Every row gives one point. Each copy is the shape, with its points in the same order, turned, moved and blurred by noise. Say if it was mirrored as well.

Shape (9 x 3):
[[-0.56 -0.19  0.03]
 [ 0.23 -0.10 -0.10]
 [ 0.56 -0.19  0.37]
 [ 0.27  0.16 -0.01]
 [ 0.17 -0.25 -0.07]
 [ 0.42  0.20  0.46]
 [-0.24 -0.30  0.30]
 [-0.18 -0.02  0.06]
 [-0.06  0.33  0.21]]
Copy 1 (9 x 3):
[[-0.10 -0.61 -0.08]
 [-0.02  0.20 -0.19]
 [-0.22  0.53  0.25]
 [ 0.21  0.25 -0.04]
 [-0.15  0.13 -0.19]
 [ 0.15  0.39  0.42]
 [-0.29 -0.27  0.15]
 [ 0.05 -0.22 -0.01]
 [ 0.35 -0.08  0.21]]
Copy 1 is: mirrored
Copy 2 (9 x 3):
[[-0.20  0.49  0.15]
 [ 0.19 -0.11 -0.22]
 [ 0.35 -0.53  0.12]
 [ 0.01 -0.31 -0.25]
 [ 0.27 -0.01 -0.12]
 [-0.02 -0.61  0.10]
 [ 0.05  0.15  0.37]
 [-0.10  0.08  0.02]
 [-0.36 -0.21 -0.03]]
Copy 2 is: mirrored
Copy 3, 9 rows:
[[-0.51  0.09  0.06]
 [ 0.26  0.13  0.31]
 [ 0.42 -0.39  0.55]
 [ 0.40 -0.01  0.10]
 [ 0.12  0.12  0.40]
 [ 0.48 -0.48  0.13]
 [-0.28 -0.21  0.31]
 [-0.07  0.01  0.04]
 [ 0.16 -0.21 -0.21]]
Copy 3 is: mirrored

Shape, 9 rows:
[[ 0.23  0.00 -0.27 -0.05 -0.40 -0.04]
 [-0.06 -0.50  0.03 -0.45 -0.14 -0.40]
 [-0.32  0.16  0.37  0.20  0.08  0.41]
 [-0.21 -0.13  0.05  0.10  0.45  0.21]
 [ 0.10  0.16  0.24  0.13  0.06 -0.10]
 [ 0.05 -0.06 -0.30 -0.62 -0.28 -0.44]
 [-0.21 -0.27  0.45  0.05  0.21  0.32]
 [ 0.41  0.28  0.05 -0.08  0.07  0.36]
 [ 0.05 -0.01 -0.11 -0.49 -0.13 -0.20]]
Copy 1, 9 rows:
[[ 0.36 -0.08 -0.23  0.15 -0.26 -0.07]
 [ 0.07 -0.11  0.58 -0.03 -0.38 -0.30]
 [-0.21  0.16 -0.16 -0.47  0.33  0.19]
 [-0.21  0.05  0.13  0.02  0.32  0.30]
 [ 0.18  0.24 -0.08 -0.11  0.27 -0.15]
 [ 0.16  0.17  0.26  0.32 -0.61 -0.32]
 [-0.10 -0.06  0.29 -0.40  0.32  0.28]
 [ 0.31  0.32 -0.19 -0.08 -0.04  0.41]
 [ 0.12  0.13  0.21  0.11 -0.40 -0.15]]
Copy 1 is: mirrored
Copy 2, 9 rows:
[[ 0.32 -0.02 -0.53 -0.27 -0.18 -0.12]
 [ 0.05 -0.59 -0.14 -0.32  0.03 -0.56]
 [-0.42  0.02  0.06  0.17 -0.26  0.37]
 [-0.27 -0.31 -0.02  0.04  0.24  0.31]
 [ 0.04  0.13  0.02  0.06  0.00  0.03]
 [ 0.06 -0.06 -0.38 -0.60  0.07 -0.58]
 [-0.23 -0.51  0.17  0.12 -0.21  0.30]
 [ 0.26  0.20  0.01 -0.30 -0.08  0.42]
 [ 0.00 -0.16 -0.21 -0.50 -0.02 -0.34]]
Copy 2 is: only turned
Copy 3, 9 rows:
[[ 0.26 -0.04 -0.19 -0.23 -0.28  0.08]
 [-0.13 -0.40 -0.16 -0.42 -0.07 -0.57]
 [-0.47  0.10  0.38  0.37 -0.16  0.09]
 [-0.42 -0.12  0.10  0.24  0.32  0.04]
 [ 0.02  0.22  0.18  0.12  0.03 -0.19]
 [ 0.06 -0.14 -0.15 -0.82 -0.10 -0.25]
 [-0.44 -0.28  0.33  0.37 -0.01 -0.18]
 [ 0.26 -0.03  0.42  0.02  0.06  0.29]
 [-0.01 -0.13  0.06 -0.54 -0.04 -0.17]]
Copy 3 is: only turned

Shape, 13 rows:
[[ 0.26  0.04 -0.26 -0.14  0.24 -0.25 -0.04 -0.10]
 [ 0.01  0.55 -0.12 -0.34 -0.21  0.38  0.13 -0.27]
 [-0.19  0.53  0.29  0.30 -0.12  0.11  0.00  0.38]
 [ 0.03  0.23  0.01 -0.31  0.39 -0.11 -0.51  0.40]
 [ 0.00 -0.15 -0.48 -0.05 -0.14 -0.14 -0.42 -0.32]
 [ 0.39  0.08 -0.02  0.41 -0.14 -0.37 -0.26  0.26]
 [-0.27 -0.14  0.33  0.34  0.35  0.31 -0.21 -0.36]
 [-0.47  0.14 -0.31 -0.14 -0.12  0.08 -0.06  0.08]
 [ 0.17  0.10  0.11 -0.01  0.27  0.23 -0.09 -0.30]
 [-0.33  0.21  0.09  0.14 -0.10  0.28 -0.31  0.26]
 [-0.22  0.09 -0.28  0.08 -0.23 -0.41 -0.25 -0.38]
 [-0.13 -0.17  0.33 -0.21  0.03 -0.04 -0.06 -0.05]
 [-0.01 -0.25 -0.51  0.48 -0.32 -0.43 -0.13 -0.29]]
Copy 1:
[[-0.06  0.37 -0.03 -0.01  0.12 -0.32 -0.17 -0.03]
 [ 0.03  0.57 -0.01 -0.28 -0.48  0.36  0.06  0.15]
 [-0.23 -0.14  0.17  0.28 -0.54  0.11  0.36  0.36]
 [-0.08  0.34  0.63  0.24  0.02 -0.22 -0.20  0.43]
 [-0.03  0.11 -0.08  0.00  0.04  0.09 -0.65 -0.14]
 [-0.10 -0.15  0.01  0.35 -0.36 -0.52 -0.16 -0.04]
 [-0.28  0.07  0.37  0.36  0.09  0.47  0.19 -0.44]
 [ 0.02 -0.03  0.00 -0.12  0.05  0.38 -0.12  0.38]
 [-0.11  0.45  0.23  0.14 -0.13  0.14  0.09 -0.26]
 [-0.02 -0.10  0.35  0.26 -0.28  0.32  0.03  0.27]
 [-0.45 -0.08 -0.17 -0.14 -0.03  0.08 -0.46 -0.04]
 [-0.06 -0.04  0.50 -0.21  0.01  0.01  0.11 -0.14]
 [-0.15 -0.34 -0.53  0.13  0.01 -0.10 -0.47 -0.27]]
Copy 1 is: only turned
Copy 2, 13 rows:
[[ 0.18  0.05 -0.15 -0.23  0.25 -0.14  0.10  0.06]
 [ 0.16  0.14  0.57 -0.15  0.10  0.50 -0.10 -0.09]
 [ 0.03  0.27  0.44  0.48 -0.30  0.09  0.11  0.49]
 [ 0.00  0.20  0.40 -0.28  0.13 -0.56  0.04  0.52]
 [ 0.03 -0.40  0.08  0.03  0.41 -0.30 -0.10 -0.22]
 [ 0.32  0.03 -0.17  0.34 -0.24 -0.48  0.06  0.18]
 [-0.32 -0.09 -0.06  0.34  0.31  0.21 -0.48  0.60]
 [-0.22 -0.23  0.48  0.11  0.25  0.08  0.29  0.12]
 [ 0.06  0.04  0.00 -0.10  0.19  0.18 -0.39  0.34]
 [-0.16 -0.17  0.55  0.32  0.00 -0.03 -0.05  0.46]
 [-0.16 -0.08  0.05  0.34  0.40 -0.20  0.08 -0.32]
 [-0.44  0.02  0.02 -0.10 -0.01  0.01 -0.10  0.25]
 [ 0.10 -0.47 -0.33  0.48  0.29 -0.23  0.20 -0.29]]
Copy 2 is: mirrored
Copy 3 (13 x 8):
[[-0.19  0.10 -0.45  0.15 -0.10 -0.19 -0.01 -0.35]
 [-0.16  0.29 -0.13  0.11 -0.28  0.74 -0.03 -0.13]
 [ 0.08  0.17  0.23  0.40 -0.29  0.11  0.53  0.30]
 [-0.26 -0.36 -0.14 -0.11 -0.53 -0.26  0.29 -0.05]
 [-0.45  0.16  0.00  0.14 -0.02 -0.22 -0.51 -0.29]
 [ 0.18 -0.08 -0.04  0.62 -0.15 -0.49  0.01 -0.09]
 [-0.53 -0.02  0.24  0.15  0.50  0.08  0.43 -0.09]
 [-0.32  0.46  0.13 -0.15 -0.23  0.01 -0.03  0.14]
 [-0.26 -0.09 -0.18  0.19  0.17  0.24  0.21 -0.24]
 [-0.19  0.02  0.34  0.10 -0.16  0.07  0.21  0.33]
 [-0.38  0.45  0.19  0.30 -0.15 -0.23 -0.20 -0.43]
 [ 0.00  0.04  0.16 -0.17  0.10  0.00  0.26 -0.32]
 [-0.21  0.53  0.07  0.49  0.20 -0.54 -0.44 -0.22]]
Copy 3 is: mirrored
